Each row is a point. Each copy is the shape, with its points in the same order, turned, moved and blurred by noise. Some copies are also mirrored. Which?

Shape (7 x 3):
[[ 1.8 -1.2 -4.1]
 [-5.2 -2.3  0.0]
 [ 4.5  5.5 -3.2]
 [ 4.7 -4.0  5.0]
 [-2.0  1.8 -2.5]
 [ 1.2  0.8  3.1]
 [ 3.2 -3.0 -4.1]]
Copy 1, 7 rows:
[[ 3.4  4.1  0.8]
 [-2.9 -0.5  4.9]
 [ 2.2  3.3 -7.2]
 [ 7.4 -5.9  0.7]
 [-1.2  2.3 -0.7]
 [ 1.3 -3.5 -1.6]
 [ 5.0  4.0  1.1]]
Copy 1 is: mirrored
Copy 2 (7 x 3):
[[ 2.2 -1.1  4.7]
 [-4.5 -3.8  1.3]
 [ 4.3  5.0  1.5]
 [ 5.0 -6.7 -3.6]
 [-1.5  1.2  2.0]
 [ 1.4 -1.4 -3.0]
 [ 3.4 -2.7  4.6]]
Copy 2 is: mirrored
Copy 3, 7 rows:
[[ 2.5 -5.4 -0.2]
 [-3.5 -0.6  0.2]
 [ 9.0 -1.3  3.8]
 [ 5.6  0.6 -7.0]
 [ 0.9 -2.7  2.7]
 [ 3.0  1.9 -1.8]
 [ 2.3 -6.7 -1.4]]
Copy 3 is: mirrored

Shape (10 x 4):
[[-6.4  2.9 -4.2  3.8]
 [-3.5 -2.6  0.0  5.3]
 [-5.3  2.9 -3.4  1.3]
 [ 5.3 -3.1  1.5  0.7]
 [ 0.1 -5.7  3.9 -4.9]
 [ 6.9 -3.3  1.8 -2.5]
 [-3.4  0.2 -0.2 -0.3]
 [ 2.6  1.2  0.5  6.0]
 [-1.4 -0.2 -4.5  0.0]
 [-3.1  4.8 -1.5 -3.6]]
Copy 1 (10 x 4):
[[  0.8  -2.4  -2.2   7.1]
 [ -1.8  -4.7   1.2   0.7]
 [ -0.1  -0.1  -2.6   5.2]
 [  2.4  -2.0  -0.6  -7.6]
 [ -4.0   2.6  -1.4  -8.3]
 [  3.4   0.3  -2.2 -10.0]
 [ -2.2   0.8  -2.3   0.4]
 [  5.1  -2.4   2.3  -1.0]
 [  1.3  -1.1  -5.5   1.0]
 [  0.7   5.4  -4.3   2.6]]
Copy 1 is: only turned
Copy 2:
[[ 2.6  6.6 -7.5  0.8]
 [-1.3  1.1 -6.7  2.5]
 [ 2.2  5.9 -4.7 -0.5]
 [-1.6 -3.4  2.9  2.6]
 [-7.1 -0.2  3.2 -2.9]
 [-1.3 -2.6  6.8  1.3]
 [-0.2  3.3 -2.7 -1.3]
 [ 3.2 -2.2 -2.8  3.9]
 [ 0.4  5.5 -0.5  1.6]
 [ 3.5  5.0 -0.8 -4.7]]
Copy 2 is: mirrored
Copy 3 (10 x 4):
[[-5.1  1.6 -4.4 -6.6]
 [-7.3 -2.8 -2.6 -1.4]
 [-3.0  2.2 -1.8 -5.4]
 [-1.1 -2.0  0.4  6.0]
 [-0.9 -4.7  6.9  2.1]
 [ 1.6 -0.9  3.5  7.4]
 [-2.0 -1.8 -0.3 -3.7]
 [-2.2 -1.3 -5.2  3.0]
 [-3.2  3.3 -0.1 -2.1]
 [ 1.9  1.3 -0.7 -5.2]]
Copy 3 is: mirrored
